Rows are points. Any point is a mix of the corners, with weights that add up to 1. It lies inside the corners' shape when no weight is negative. Say inside or outside, and name the corners with a negative weight.

Corners:
(1): -34	36
(2): 22	-26
(3): 56	-15
Points:
22	-23 => inside
-41	37 => outside (3)
-17	7 => outside (3)
-11	22 => inside
5	-5 => inside
34	-19 => inside

Corners:
(1): 15	-3	-25	16	-4	27
(2): 12	47	8	25	-24	-33
(3): 19	6	-35	-19	38	-25
(4): 25	-17	-21	-10	-15	-34
(5): 11	11	57	-12	51	-7
(6): -26	-21	-35	-4	-19	38
(7): 15	33	-30	-29	26	60
Points:
6	-8	-39	-3	-14	4 => outside (5)
15	10	-42	-6	4	6 => outside (5)
11	22	-4	4	-5	3 => outside (3)
0	-2	-23	1	-5	16 => inside
16	5	-26	-9	23	-10 => inside
9	1	-4	9	-1	-16 => outside (7)

Corners:
(1): 22	9	12	31	37	-10	13	-39	2	31	26
(2): -48	7	-5	19	-23	-28	-42	21	31	-38	-37
(3): 28	-38	-10	-10	20	-8	0	30	-16	-7	-33
(4): 18	-4	8	44	23	-8	37	26	-9	-38	-24
(5): 13	-33	38	-32	-2	21	-27	-10	-5	0	19
(6): 42	-1	-28	-31	42	41	-35	24	19	-43	-17
(7): 28	-15	12	10	-47	41	32	-25	22	38	4
(8): -2	-46	-14	27	-34	16	-10	-60	18	-32	-33
(9): -30	17	12	-15	-28	-38	-5	-10	-45	29	27
(10): 9	16	12	18	43	-21	24	-23	3	-15	-40
(11): 47	-11	26	36	-36	18	4	24	-30	42	-18
(12): -31	-4	-12	-19	27	6	-48	31	-39	-29	-24
Points:
8	-21	-1	7	10	4	-17	24	-11	-21	-22 => outside (7, 9, 10)
-3	3	5	3	6	-5	-13	18	-4	-9	-13 => outside (8)
-20	-20	-9	-1	-28	24	-22	-41	28	-28	6 => outside (3, 10, 11)
2	9	-4	0	23	-13	3	-1	-7	-2	-3 => outside (5, 8, 11)
-5	-6	14	21	-9	-16	-8	5	-16	3	-16 => outside (6, 7)
-6	-2	0	-9	16	-5	-8	-1	-6	-21	-20 => outside (1, 11)
8	-11	10	2	-20	8	2	-12	-5	12	0 => inside
15	-7	5	6	12	-1	8	-4	-1	-4	-22 => inside
-16	-3	1	12	-16	-6	-18	5	15	-15	-21 => inside

Corners:
(1): 10	-18	-11	8	1	-13	-19	16	9	25	-11	0	40	-8
(2): -9	27	-12	10	-3	-1	12	21	-12	-11	-34	2	-6	15
(3): 37	6	-31	-16	2	-26	17	17	7	15	-18	7	-14	-8
(4): -6	0	-4	27	0	-9	-13	-15	25	-37	17	18	-24	22
(5): 14	27	-3	-2	-21	23	-21	18	36	-4	1	47	-4	-7
(6): 2	-15	-15	8	-30	19	-23	33	-12	12	21	-7	-13	-22
(7): -15	-20	-24	-24	11	-20	-22	10	1	-60	-18	-21	18	22
(8): 8	7	-8	4	44	-2	29	18	14	0	0	-2	-6	-4
(9): 20	-11	10	40	13	11	-13	16	2	2	-40	6	-9	-11
(10): -12	-17	3	1	17	24	6	-26	23	-23	-17	-12	20	8
(11): 16	-22	-16	12	-33	25	-44	2	-41	-20	-28	23	16	-40
(12): 2	-39	2	-4	10	-32	29	48	27	0	-10	12	-5	30
(13): 52	19	4	17	13	17	17	-9	-5	-6	-34	-13	22	-30
(14): 3	-32	-29	-4	25	9	-4	30	-25	-24	-5	-36	13	38
(15): -1	0	35	-39	22	57	-21	-14	-26	20	18	-14	14	-3
Points:
9	0	-4	3	3	3	-10	12	-4	-5	-13	6	6	1 => outside (6, 10)
7	-21	-7	0	-8	7	-31	-1	9	-12	-16	17	24	3 => outside (2, 6, 8, 13)
5	-5	-9	7	-1	9	-7	13	0	-8	-4	-1	-2	0 => inside
5	-1	-6	10	13	0	1	7	12	-13	-1	6	-7	5 => inside

Corners:
(1): 10	-9	-13	2	32	-7	13	10	-20	9	3	2	2	35	19	10	-7	7	-17	6
(2): -12	-18	14	-3	12	12	-12	-1	-15	-35	-4	-1	6	0	10	0	-13	17	-28	26
(3): 37	-11	-5	0	10	13	15	15	-16	0	-14	14	-4	25	4	1	-6	16	-24	7
(4): 2	29	-11	6	-7	7	-11	6	34	6	3	2	-5	5	5	7	-8	23	16	2
(5): -12	-13	5	-12	-2	-7	12	0	-21	-9	5	3	-7	29	2	6	-5	5	-25	13
(6): -3	12	-6	10	-2	15	-6	-9	5	7	0	10	4	-30	8	-3	-7	12	6	1
(7): -14	6	41	2	3	7	7	0	-4	18	-14	15	-15	19	-19	5	11	-30	-14	5
(8): -1	-15	-4	5	-9	-9	2	-7	-21	2	-5	-4	9	16	11	7	-7	4	2	16
(9): -7	-17	3	-6	1	13	6	12	-11	1	-14	10	0	17	10	2	0	10	11	22
(10): 10	26	-13	7	-5	13	-7	-5	-2	8	-9	-2	6	13	7	-28	-11	6	12	6
(11): 27	-8	-24	10	24	26	-19	36	-5	-2	34	18	-2	23	-14	9	49	19	18	9
(12): -3	12	22	-7	-5	4	5	4	-11	10	-10	-3	0	-5	-6	2	-10	15	8	15
(13): 17	-14	1	7	1	7	4	13	-9	-6	-5	14	-26	22	4	5	-13	14	14	9
(14): -3	6	-6	2	5	17	-15	-11	18	5	-10	13	-9	-6	-22	2	-12	22	9	8
(15): -7	-5	2	7	3	-60	5	-10	-18	1	-7	-4	-4	18	19	-25	-3	19	9	18
(16): -12	-2	6	-4	-15	9	-31	-14	-6	7	-14	-17	-3	-13	13	-19	14	12	18	3
(17): -7	-9	1	6	7	3	-15	11	19	10	-13	2	-14	-28	-40	-3	-4	-3	-5	0
(18): -3	-1	-4	9	4	16	5	-3	25	2	18	-9	5	3	-2	-4	1	7	16	13
(19): 0	3	-1	1	-1	6	7	-10	-12	-10	-12	-11	-11	19	15	5	3	6	10	14
(20): 12	-14	3	-23	0	12	-1	-15	-19	-9	-14	-4	-5	26	10	-6	2	-21	12	-7
(21): 12	-7	-17	13	-7	16	-1	3	-5	-4	-15	15	-3	13	-12	0	-10	4	17	-32
Points:
7	-3	-7	9	5	5	-4	9	-3	-1	1	2	-2	5	3	-2	0	16	9	9 => outside (5, 7, 14, 20)
2	-4	3	1	3	7	-1	5	-5	1	-4	6	-7	13	-2	1	1	5	1	8 => inside
1	-10	8	-1	7	3	3	3	-11	1	-4	5	-7	12	-1	2	2	3	-4	12 => outside (4, 10, 21)
2	0	-3	5	2	8	-2	0	-3	2	-3	6	-2	1	4	0	-5	10	4	5 => inside
2	-5	-3	4	2	2	-3	1	-6	0	-5	3	-3	12	3	-4	0	4	2	5 => outside (12, 14)
1	-20	11	-6	4	-4	1	1	-18	1	-20	6	-12	16	-6	2	-11	4	-8	4 => outside (4, 6, 10, 11, 18, 19)
0	-1	1	2	0	6	-2	0	-2	0	-4	3	-3	6	-1	-2	-2	9	6	9 => outside (1)

Corners:
(1): -11	12	-12	10	2	0	-11	-6	-12	-9	6	-9	-14	8	2	-7	16	-4	-2	-9
(2): -3	-19	15	-1	8	9	12	27	9	-12	10	-7	-12	-8	-4	-11	19	-10	1	-10
(3): -8	-14	-11	-10	-1	6	15	-4	-4	-12	4	-6	-6	-13	-21	3	-6	4	-5	-6
(4): -8	1	-4	-6	5	36	-14	11	1	-9	-22	1	-14	14	-9	-10	-5	-8	10	-5
(5): -6	-11	-21	-2	6	2	-10	-6	-21	-2	-5	5	-3	-7	8	-10	-8	10	0	-3
(6): -3	-9	-15	-1	-14	-4	5	-10	-6	-5	6	-17	1	10	5	-17	26	3	6	2
(7): 13	-18	0	2	-3	-3	34	-6	9	-8	10	7	22	-1	2	-15	2	10	3	-7
(8): -10	13	-13	4	-12	0	-19	9	-17	-5	-20	-4	-13	-10	10	-10	-13	0	17	-9
(9): 41	-14	-13	3	-18	11	-2	6	-17	0	-15	-12	5	18	8	-12	11	-5	-6	-7
(10): -3	7	-25	-8	6	-7	-8	-12	-3	-3	4	-16	-8	15	11	-3	-5	-10	-4	-15
(11): 34	-6	7	-32	-2	-8	-20	10	15	-3	-12	-1	-6	0	-8	-12	-16	18	11	17
(12): 5	3	2	3	7	-7	7	29	15	0	2	-11	14	12	-1	5	8	3	-6	-10
(13): -10	6	6	-12	-3	7	-16	11	-9	2	7	-4	-3	-5	7	-18	-7	3	11	-9
(14): 32	-21	-2	0	-6	-3	-6	17	-3	14	-5	-6	-13	-5	-15	-13	60	-3	11	-11
(15): -17	6	-12	-7	9	2	-9	-10	-10	-3	6	-1	0	-3	-1	-11	-10	-4	7	17
(16): 3	5	-4	12	23	10	-10	20	-10	10	-17	-13	-26	39	-4	43	35	-15	-12	-15
(17): 32	-10	-20	-1	2	-6	6	-12	-18	7	-11	-10	-14	21	-11	-13	1	6	0	-2
(18): 2	-7	-6	-53	6	9	18	6	2	-5	-19	32	5	-18	-6	-9	-26	25	9	5
(19): -13	6	-27	9	6	16	-5	-7	-14	8	14	0	-17	-14	9	-8	3	-3	15	0
(20): -10	-2	21	-34	11	2	11	24	58	6	7	4	-6	6	-28	-6	-1	-1	-10	10
(21): -4	1	-12	-2	7	18	9	-9	-14	-4	-37	-7	4	-3	0	7	-5	8	1	2
Points:
-13	2	-5	-4	7	9	-3	8	-2	-1	-2	0	-6	-5	-3	-4	3	-3	5	-6 => outside (6, 9, 11, 17)
4	-4	-4	-10	0	4	2	6	4	-1	-4	-4	-3	2	-3	-7	2	1	4	-2 => outside (1, 5)
5	-3	-8	-6	4	4	-5	4	-1	2	-8	-3	-5	3	-4	-5	-3	3	2	-1 => outside (1, 2, 6, 18)
9	-5	3	2	6	8	-2	16	6	-1	-12	-7	-7	13	-10	4	10	-4	-4	-3 => outside (6, 10, 13, 18, 19)
-6	3	-5	-15	9	7	-9	6	-2	1	-8	3	-12	-3	-3	-5	-6	2	7	2 => outside (3, 6, 7, 9, 12)
5	-6	-4	-10	2	2	0	7	1	1	-6	-2	-2	4	-5	-4	4	3	1	-3 => outside (1, 2, 19)
